Each row of a before or after table is a point. The points were changed in one or more steps. Then noise was added and the rows were shuffled. The steps act on how far a point lies along the listed directions, d1 being the first. Write out the steps. A step turns or swaps two directions, mirrors them in a line or flattens them onto one, adds a multiple of one to another, or multiplies one. Angles are multiples of 10 degrees, from the lower direction toward the higher: turns from -170 to 170, lines from 10 to 170 but not 90. Use the fewest steps. Two steps may share a direction if one is a turn and the other turns, adds or multiplies; they go together, in the order done. Otherwise the lowest direction goes first.
(in the rows, 128 means zero)

Directions:
(1): 127 177 157
(2): 165 107 165
(3): 171 147 96
Before (11 x 3):
86 112 120
128 135 148
116 117 89
176 98 149
179 87 114
54 101 107
114 140 136
106 97 112
139 125 104
191 76 68
186 129 125
After (11 x 3):
144 192 151
111 131 109
117 115 123
116 69 179
154 137 135
157 117 159
114 186 133
179 198 181
152 181 107
116 94 156
126 124 167
Steps: turn d1 and d3 by 20 degrees; turn d1 and d2 by -140 degrees

Directions:
(1): 144 120 185 101
(2): 158 90 99 95
(3): 100 75 140 152
(4): 80 133 122 84
Before (14 x 4):
120 196 159 114
197 132 98 135
158 122 149 97
200 126 192 214
143 101 137 103
113 141 110 91
112 130 145 83
162 145 106 126
140 104 137 108
110 148 103 89
78 173 193 112
134 120 93 180
117 126 86 150
107 153 103 113
After (14 x 4):
124 60 110 158
105 124 163 135
94 133 107 150
107 134 201 138
212 86 208 101
83 129 102 150
125 134 96 167
159 69 63 154
139 158 132 152
100 138 133 91
89 118 107 129
139 134 142 171
117 132 157 73
138 152 132 149
Steps: mirror d1 and d4 in the line at 130 degrees; turn d2 and d3 by -160 degrees

Directions:
(1): 145 150 153 70 87 129
(2): 64 108 146 114 121 91
(3): 163 71 106 105 129 97
(4): 137 176 101 126 142 72
(5): 154 124 176 172 103 98
Before (10 x 6):
118 113 179 127 114 136
184 186 152 98 91 127
139 109 132 159 128 149
131 87 150 126 125 113
127 151 138 108 126 93
106 136 140 138 133 112
156 137 127 145 129 140
136 135 119 121 111 64
131 142 146 120 107 122
93 97 113 88 136 138
After (10 x 6):
166 102 109 118 125 137
100 90 122 129 143 149
64 247 198 112 84 129
120 142 124 151 124 71
154 139 131 113 119 133
90 161 148 132 120 129
124 128 124 146 144 114
132 94 122 123 142 116
100 161 149 137 134 103
87 138 149 133 143 142
Steps: add -1.5 times d1 to d3; turn d1 and d2 by 60 degrees; flatten d4 and d5 onto the line at 30 degrees

Directions:
(1): 186 80 146 131 93 149 139 155
(2): 142 121 143 115 207 143 152 159
(3): 170 156 73 120 138 168 93 122
(4): 107 142 141 176 122 194 158 113
Before (11 x 8):
108 138 129 174 64 194 126 135
83 153 96 130 63 130 97 109
198 103 114 131 124 181 117 146
138 133 148 145 139 150 141 133
174 117 90 90 154 86 75 151
140 137 106 177 86 188 113 121
222 108 149 116 122 136 139 153
165 135 94 61 205 105 118 131
104 130 144 161 86 150 143 132
156 114 117 86 164 99 125 137
107 154 118 195 67 159 137 124
After (11 x 8):
148 148 119 140 187 213 170 116
121 117 128 110 96 82 112 144
112 200 117 117 186 106 123 100
123 121 105 131 40 142 105 130
148 124 102 124 69 64 94 151
105 166 106 174 161 197 124 110
142 130 136 115 148 102 122 142
152 133 84 110 106 89 66 135
121 167 80 104 179 120 83 114
132 125 102 88 82 72 70 156
114 143 129 141 167 172 158 111
Steps: turn d1 and d4 by -160 degrees

Directions:
(1): 115 157 104 170 184 109 143 123 179
(2): 135 74 140 123 140 154 149 189 167
(3): 155 148 158 77 182 107 92 147 124
(4): 106 142 151 182 134 158 74 163 104
Before (14 x 9):
117 90 143 161 132 138 140 191 154
137 110 152 112 140 134 92 144 111
132 120 96 83 92 120 192 70 126
159 108 136 71 98 123 127 100 90
114 76 109 185 61 157 177 134 132
141 124 134 102 140 90 176 113 176
138 103 103 106 139 119 189 149 173
95 115 164 156 104 170 66 159 85
121 125 62 147 80 123 206 60 150
135 138 175 92 180 128 68 147 113
135 85 153 106 77 132 112 130 108
135 83 151 129 154 146 104 176 140
126 148 78 122 145 89 160 81 161
158 113 134 59 190 111 143 124 165
After (14 x 9):
103 213 103 199 143 130 83 84 91
140 86 137 47 84 117 147 100 112
114 148 158 177 160 118 107 155 152
124 103 152 156 93 172 93 153 86
96 155 92 197 156 126 113 123 152
90 173 136 195 135 164 83 126 91
114 98 146 153 186 167 109 178 167
139 83 138 102 119 134 126 141 128
151 135 147 76 162 79 121 133 127
128 58 138 97 122 155 162 153 163
152 187 146 108 135 83 89 85 67
129 171 140 145 188 116 98 169 133
154 96 143 73 159 117 119 149 137
138 109 165 116 95 129 83 131 94
Steps: mirror d1 and d4 in the line at 170 degrees; mirror d2 and d3 in the line at 40 degrees

Directions:
(1): 169 125 111 142 156 97 171 160 69 166 142
(2): 133 174 65 148 136 177 151 110 111 87 130
(3): 204 110 152 151 104 176 124 123 151 137 161
(4): 105 184 163 120 141 172 151 136 138 190 116
(5): 95 89 103 162 88 143 173 177 157 137 115
Before (8 x 11):
128 97 149 121 150 83 111 147 94 169 120
164 83 115 133 174 70 102 125 69 85 143
61 179 126 93 103 145 75 117 188 96 83
144 165 154 108 74 183 112 67 194 96 122
54 118 116 132 119 142 136 166 152 140 101
114 162 126 107 189 108 144 124 79 148 104
121 141 113 139 147 95 155 124 76 153 118
201 113 145 117 148 116 97 97 107 141 129
After (8 x 11):
133 136 100 145 146 90 150 117 73 130 123
159 112 156 138 124 151 147 143 144 195 110
40 156 98 119 76 159 106 148 207 96 76
100 115 101 115 144 103 83 121 118 81 121
127 103 145 122 152 88 114 147 93 166 120
104 116 84 141 158 105 174 155 92 123 102
128 173 169 121 193 146 140 145 83 184 122
111 129 145 133 41 189 149 113 220 115 112
Steps: add 0.5 times d1 to d5; turn d4 and d5 by 140 degrees; add -0.3 times d3 to d2

Directions:
(1): 103 100 212 137 138 138 126 130 102 81 142
(2): 164 134 108 146 91 159 140 73 68 105 143
Before (10 x 11):
143 136 96 129 121 124 127 116 123 139 121
119 124 153 132 150 114 129 150 146 119 119
128 125 151 134 123 133 125 114 109 104 127
113 135 126 116 146 100 123 164 175 145 121
112 113 167 138 146 127 122 138 127 107 130
130 132 131 129 122 136 139 118 109 125 131
117 112 166 133 140 119 122 143 126 108 125
112 117 157 132 141 122 120 129 128 117 127
136 119 156 138 121 136 133 106 101 109 126
136 131 130 123 128 136 133 115 115 116 136
After (10 x 11):
146 136 120 135 107 149 143 97 86 118 138
106 121 147 123 149 110 117 143 152 131 120
108 118 151 130 156 114 119 155 154 127 122
149 133 106 139 110 136 132 98 99 121 129
164 126 128 147 96 151 142 72 70 106 132
152 134 119 130 113 148 139 93 93 109 143
110 115 153 123 151 105 118 162 154 130 116
64 123 160 95 195 61 108 235 248 168 105
97 122 156 117 175 92 121 189 190 142 107
147 133 128 139 106 146 130 92 90 105 130
Steps: multiply d1 by 0.4; multiply d2 by 3

Directions:
(1): 112 98 125 56 160 129 112 63 111 132 110 109
(2): 141 111 162 135 107 143 107 136 95 182 172 64
Before (14 x 12):
90 108 104 66 185 127 155 95 143 71 61 188
148 166 102 139 117 99 153 165 171 55 103 170
122 116 149 89 165 127 114 93 117 120 114 133
152 159 93 190 70 102 165 194 183 89 134 203
101 133 83 75 186 110 135 62 163 22 52 197
129 77 153 100 130 130 103 101 116 183 187 51
142 157 111 174 93 141 150 180 156 113 100 185
126 193 97 155 147 139 171 139 157 53 86 230
125 132 112 117 166 134 160 126 154 116 109 175
135 123 134 107 122 129 106 115 100 142 139 97
113 89 115 80 138 124 119 65 110 99 101 137
134 109 138 132 110 154 108 132 116 132 149 101
114 188 100 226 127 81 164 226 169 86 120 195
110 73 151 64 145 133 81 67 71 185 158 64
After (14 x 12):
106 133 129 134 152 93 125 139 112 138 137 116
90 110 107 76 185 126 156 98 144 69 58 189
125 111 106 105 128 121 136 97 125 84 97 167
145 111 114 109 95 111 131 120 144 132 143 141
128 132 145 116 156 129 123 117 127 109 117 148
140 142 131 129 112 130 123 135 111 128 135 117
126 155 108 92 167 144 142 86 125 88 94 180
133 111 138 158 107 118 124 147 143 153 177 96
98 132 87 68 188 110 131 62 159 24 50 189
140 132 119 94 132 108 129 115 142 79 105 124
135 130 125 117 104 156 132 123 129 141 104 142
133 116 135 149 103 156 107 144 121 126 147 111
111 119 132 143 125 128 115 136 116 147 149 130
119 124 120 100 168 137 155 111 149 126 111 161
Steps: flatten d1 and d2 onto the line at 120 degrees

Directions:
(1): 156 106 119 168 165 68 120 123 72 153 88 96 124 156
(2): 145 99 136 63 62 93 121 158 102 154 144 137 98 150
(3): 167 153 154 137 127 123 71 112 166 136 179 64 114 143
(4): 122 174 126 169 110 92 152 205 124 86 156 127 139 147
Before (11 x 14):
114 170 122 161 130 162 126 111 156 87 153 119 136 108
93 149 122 117 69 147 167 183 130 98 146 181 137 122
127 121 124 149 154 145 101 89 136 128 122 96 128 155
126 204 138 209 175 170 118 129 181 82 161 91 145 138
141 131 141 151 126 108 120 144 139 118 144 113 129 146
121 117 113 138 139 95 134 157 88 137 98 118 123 137
116 139 107 131 130 147 140 137 123 127 120 154 143 113
120 76 131 61 87 124 150 133 71 158 95 172 108 125
122 145 154 150 153 160 99 120 171 119 140 104 136 121
103 89 112 92 110 105 159 136 78 154 72 198 122 129
150 217 159 148 133 171 101 138 221 89 215 83 128 143
After (11 x 14):
113 126 102 166 148 118 143 105 79 113 82 137 132 117
133 116 111 118 118 114 122 148 103 148 116 142 126 136
116 113 129 77 105 158 109 128 150 138 134 124 107 111
97 107 101 172 199 167 172 88 90 120 39 169 140 119
93 137 114 147 131 159 154 134 142 96 130 139 142 142
131 133 110 211 250 129 147 81 107 126 55 115 150 139
128 114 136 138 146 148 122 91 147 130 117 126 136 123
160 144 171 89 69 106 100 170 135 134 191 99 92 146
164 87 125 126 114 84 101 108 75 177 107 100 104 157
146 129 148 64 49 93 102 158 133 150 163 134 100 152
97 128 128 172 166 135 146 143 122 113 90 136 146 124
Steps: turn d1 and d4 by -160 degrees; turn d2 and d3 by 80 degrees
